Each row of a before or after table is a point. The points were changed in one or more steps. Then noise was added and the rows were shuffled. The steps act on columns, c1 being the first. What was done? A step turns or swaps two columns, mirrors them in a line or flattens them onto one, adds a multiple of one to another, or multiplies or shifts one. Angles are multiples of 10 degrees, from the lower column toward the higher: turns from -170 to 170, lines from 10 to 170 but not 90. Use the fewest steps. Two steps may share a column if one is a turn and the other turns, adds or multiplies; they go together, in the order done. Otherwise the lowest column goes first.
In the rows, zero is written as 128.

Before, 12 rows:
[[127  67]
 [120 183]
 [ 71 160]
 [112 153]
 [ 55 103]
 [ 94 102]
 [107  92]
 [166 155]
 [188 101]
 [ 67 102]
 [130 164]
 [121 144]]
After (12 x 2):
[[ 87  99]
 [180  86]
 [128  61]
 [178 153]
 [ 93 113]
 [122 196]
 [168 125]
 [165 111]
 [110 100]
 [188  78]
 [120 113]
 [ 80 150]]
Steps: turn c1 and c2 by 120 degrees

Before, 14 rows:
[[140  62 125 152]
 [140  61 124 111]
 [206 104 145  97]
 [116 181 113 116]
 [147  78 101 131]
 [125 163 141  94]
 [128 132 108  81]
 [174  42  90 133]
 [150  28 119 132]
 [142 118 110 128]
 [152  60 104 135]
 [156 108 177 132]
 [ 74 185  95  96]
 [155  72 144 111]]
After (14 x 4):
[[159 109 176 134]
 [144 119 113 131]
 [127 133 107  56]
 [ 71 184  97  74]
 [142  61 125 165]
 [147  79  99 132]
 [157  72 143  99]
 [139  60 125 100]
 [152  58 102 139]
 [123 162 143  78]
 [206 104 146  82]
 [152  28 121 134]
 [172  38  91 140]
 [113 180 114 111]]
Steps: multiply c4 by 1.6

Before:
[[134 150 149 118 124 116 122 135]
 [129 132 123 135 139 128 135 109]
 [137 125 148 132 143 132 114 136]
 [129 128 150 119 127  94 121 137]
 [126 143 131  80 132 129 122 137]
 [125 127 118 144 123 102 121 130]
 [157 127 132 139 125 127 113 108]
 [122 126 126 128 118 124 132 137]
 [128 135 120 130 134 115 135 134]
 [158 126 132 136 122 121 122 135]
 [130 124 126 127 119 127 132 137]
 [121 127 125 137 125 132 109 123]]
After (12 x 8):
[[126 127 118 169 123 103 122 131]
 [129 123 126 125 119 128 132 138]
 [137 123 148 138 143 133 114 136]
 [121 127 126 149 124 133 109 124]
 [134 150 150 103 126 114 121 135]
 [123 127 125 128 117 124 132 137]
 [125 143 132   8 134 129 121 138]
 [127 135 120 132 134 116 134 135]
 [159 126 132 148 123 122 121 135]
 [128 128 149 105 127  94 120 138]
 [156 126 132 155 124 128 114 108]
 [129 133 124 147 139 128 135 111]]
Steps: multiply c4 by 2.5

Before, 10 rows:
[[162 121 107 139 130 105 142 166  78]
 [121 194 105  87 127 191 137 159 106]
 [139  68 158  91 112  93 133  73 186]
 [172 127 140 111 160 119 125  59 171]
 [129 189 113 118 148 191 155 177 181]
 [132 161 105 185  70 125 109  90 143]
 [147  92 232 126 108 161 111 164 118]
 [ 59 120 131 171 176 165 196 181 108]
 [120 196 170 131  65 112 146 137 118]
 [ 97 106 193 100 150 100 106 177 113]]
After, 10 rows:
[[ 59 128 137 166 198 171 197 140 107]
 [ 98  82 179  99 176 101 106 158 114]
 [163 150 124 105 154 139 142 165  78]
 [147  55 210 161 136 127 111 182 119]
 [131 132  88 124  60 185 109 137 144]
 [121 114  58 191 147  87 137 160 106]
 [172 119 135 120 108 111 125  34 171]
 [139 132 196  93  80  90 132  86 187]
 [128 110  69 192 175 119 155 160 180]
 [120  58  89 112  86 130 145 191 116]]
Steps: mirror c2 and c3 in the line at 120 degrees; swap c4 and c6; turn c5 and c8 by -40 degrees; multiply c8 by 1.3

Before:
[[170 135 156  96 124 117 137 175 110  98 186 137]
 [114 140 146 102 120 174 145 106  96  91  65 216]
 [177 128 179 105 131 160 167 156  81 113 152  75]
 [144 112 135 195 155  88  89  60 163 174 109 147]
 [131 138 188 117 182 121 161 128 105 118 190 121]
 [173  93 197  65 165 112 123 162  88  98 155 101]
 [ 60  88 108 181 119 115 101  64 179 138  73 133]
 [ 90  99 104 136 132 197 102 117  76 115  87 202]]
After:
[[147 101 108 137 129 199 106 111  78 118  82 201]
 [240 130 185 108 128 163 169 167  75 112 140  70]
 [233  92 196  65 169 111 122 174  87 103 138 102]
 [208 106 135 193 154  92  93  41 169 175 140 151]
 [193 140 190 121 179 122 160 131 104 118 186 119]
 [123  89 105 185 121 114 105  45 177 132  83 131]
 [172 138 147  98 120 176 145  98  95  89  39 222]
 [230 136 154  98 126 116 134 188 111  93 169 131]]
Steps: shift c1 by 60; multiply c8 by 1.3; add 0.7 times c10 to c11

Before:
[[131 201  97 153 105 161 132 127 154 156 104 115 137 188]
 [160 171 187 179 109 157 132 154 127 143  95  83 141 116]
 [131 145  80 167  94 164 146  94 110 161 152 115  93 141]
 [205 148 171 113 105 138 119 201 175  96 111  79 171 126]
 [140 189  98 145  83  98 165 115 134 137 125 145 133 121]
 [113 100 104 143  84 163 165 132 165 166 100 161 122 137]
 [168 195 249 126 125 149 158 179 156 102 163  37 186 116]
 [153 134  48  62 165  69 189 134 127 168  74 113 172 166]]
After, 8 rows:
[[114 134 180 162 110 161 147 126 108 160 150 168 102 127]
 [108  84 175 140 134 161 167 115 164 164  97 116 130  97]
 [206 140 118 156 178 136 116 198 180  98 109  86 168 163]
 [132 181 186 150 133  98 157 105 125 140 121 129 144 124]
 [181 128 156  82  41  71 191 158 123 161  75 145 193 109]
 [129 161 100 190 188 158 131 165 123 142  96 124 141 163]
 [122 194 163 153 120 157 134 170 162 154  99 150 143  91]
 [169 188  52 148 214 146 156 203 158  98 165 113 196 199]]
Steps: turn c1 and c4 by 30 degrees; shift c2 by -10; turn c3 and c5 by 130 degrees; add 0.3 times c7 to c13; turn c12 and c14 by -140 degrees; turn c8 and c12 by -60 degrees

Before, 9 rows:
[[145 139 133 104 100 174 145 166  95  70 136 194 124 144 148  94 185 132
  152  86]
 [148 146  97  75 100 172 128 151 119 116  95 162 126 114 120 105 180 165
   95 131]
 [111 157 142  66  97 210 148 188 106 106  79 197 149 168 114  95 193 192
  163  81]
 [144  48 107 147 127 107 140 100 105 161  78 139  88 191  83 107 245 150
  112 142]
 [125 116  95 112 122 123  90 126 154 142 107  54  87  94 146 158  98 134
  214 160]
 [159 106 139 117 179 176 148 135 168 153  88  44 116  92 161 117  71 113
  204 164]
 [119  60 102 175 102 144 119 126 151 136  63 140  63 117 124  63 220 135
  146 108]
 [132 203 116  89  75 155 182 178 157  99 100 169 121 181 153 105 187 130
  130 100]
 [117 127 141 127 100 118 108  68 158 127 103  71 114 107 105 140  53 154
  146 161]]
After, 9 rows:
[[149 145 148  80 105  87 129 150 113 118  72 162 127 151 151 100 181 164
   93 131]
 [131 205 149 104  77  93 182 179 173  97 101 168 119  81 171 102 190 132
  125 102]
 [120  60 179 169 105 115 119 128 169 135  95 136  62 143 104  62 217 136
  142 107]
 [152  45 171 123 124 138 139  98  86 159  73 137  89  66  81 107 241 153
  111 136]
 [110 156 181  68  96  43 144 186  93 101 142 198 149 103 146  95 192 193
  160  84]
 [123 119 139 120 122 134  91 124 167 139  92  55  91 161 154 161  96 134
  211 160]
 [143 137 120 118  99  80 147 167  75  71 118 198 124 117 159  94 183 132
  152  87]
 [117 128 156 117  96 140 103  69 173 128 141  71 113 149 104 139  54 155
  146 163]
 [155 109 170 133 178  88 150 136 194 153  93  44 113 173 165 115  73 114
  201 166]]
Steps: turn c3 and c11 by 70 degrees; add -1 times c1 to c11; turn c4 and c15 by -30 degrees; turn c6 and c14 by 170 degrees; multiply c9 by 1.6
